Rows are points. Each copy is the shape, with its points in the same order, turned, moved and blurred by noise. Is it also mirrored, or only turned?

Shape, 8 rows:
[[-44  18]
 [-36  14]
 [ 14 -12]
 [-35  -9]
 [-22   3]
 [ -9  24]
 [ 48 -74]
 [-25  -6]]
Copy 1, 8 rows:
[[-11 -32]
 [ -8 -26]
 [ 12  26]
 [-22 -14]
 [  0 -14]
 [ 17 -13]
 [  1  95]
 [-13  -7]]
Copy 1 is: mirrored
Copy 2 (8 x 2):
[[ -9  45]
 [ -6  36]
 [  2 -20]
 [-26  23]
 [ -8  21]
 [ 16  20]
 [-24 -84]
 [-14  14]]
Copy 2 is: only turned

Shape:
[[ 16 -71   2 -50]
 [ 28  34  -2 -29]
 [-41  62 -32 -37]
 [  6  16  23  10]
 [ 81 -18 -13 -21]
 [-69 -18 -36 -11]
 [-36  13 -23 -49]
 [-52 -27 -10  -8]]
Copy 1, 8 rows:
[[ 80   7  10 -28]
 [ -4  55  21  17]
 [-56  78  -8 -34]
 [-20   7  12  17]
 [ 59  44  15  51]
 [-16  11 -52 -61]
 [-10  48  -3 -48]
 [ -1  -2 -28 -45]]
Copy 1 is: only turned
Copy 2 (8 x 4):
[[ 55 -42   9 -12]
 [ -2  37  55 -18]
 [-69  10  60 -55]
 [-19  20  36  27]
 [ 60  48  14 -11]
 [-56 -46  -6 -31]
 [-31 -23  43 -45]
 [-36 -43   2  -7]]
Copy 2 is: only turned
Copy 3 (8 x 4):
[[-10 -61  20 -64]
 [ 36  20   2 -25]
 [-14  81 -21 -45]
 [ 12  13 -12  15]
 [ 54 -51 -14 -38]
 [-74  16 -35 -35]
 [-27  26  -2 -62]
 [-66   2 -15 -25]]
Copy 3 is: only turned
Copy 4 (8 x 4):
[[ 49 -26 -25 -51]
 [-51 -33  -9 -10]
 [-69 -17 -75  29]
 [-31  12   9   4]
 [  2 -70  32 -28]
 [ 17  12 -76  39]
 [-25 -15 -71   1]
 [ 19  20 -54  17]]
Copy 4 is: mirrored

Shape (9 x 6):
[[ 33 -50  -2 -15  11   7]
 [-11  21  37 -43  23  21]
 [  3  31 -32  26 -63 -43]
 [ 55 -24  57 -29  33   6]
 [-29   9   7  20 -49 -19]
 [-23   2   3   6 -41 -58]
 [-12  13  23  29  -4  -6]
 [ 20 -24 -23  12  13 -45]
 [ -2  32  54 -27  32  28]]
Copy 1 (9 x 6):
[[-23  -9  37  62   4   8]
 [ 46 -34  33   5 -32  30]
 [-18  55   0 -10 -59 -61]
 [ -7 -72  16  57  -9  12]
 [-11  26  26 -32 -36 -31]
 [  4  27  20 -22 -15 -55]
 [ -7   8 -10 -19 -25   7]
 [-17  20 -11  38  11 -26]
 [ 42 -48   4   8 -49  42]]
Copy 1 is: mirrored
Copy 2 (9 x 6):
[[ 30 -15  18  25  29 -20]
 [-19  50   7 -20  29  11]
 [  1 -20  19 -11 -95   2]
 [  9  31  58  37  51   2]
 [-15 -24   6 -18 -50  33]
 [  4  -5  -2  12 -64  40]
 [-41  -7  17   5 -20  16]
 [ 12 -10  -1  52 -31 -21]
 [-39  52  26 -15  35  12]]
Copy 2 is: mirrored
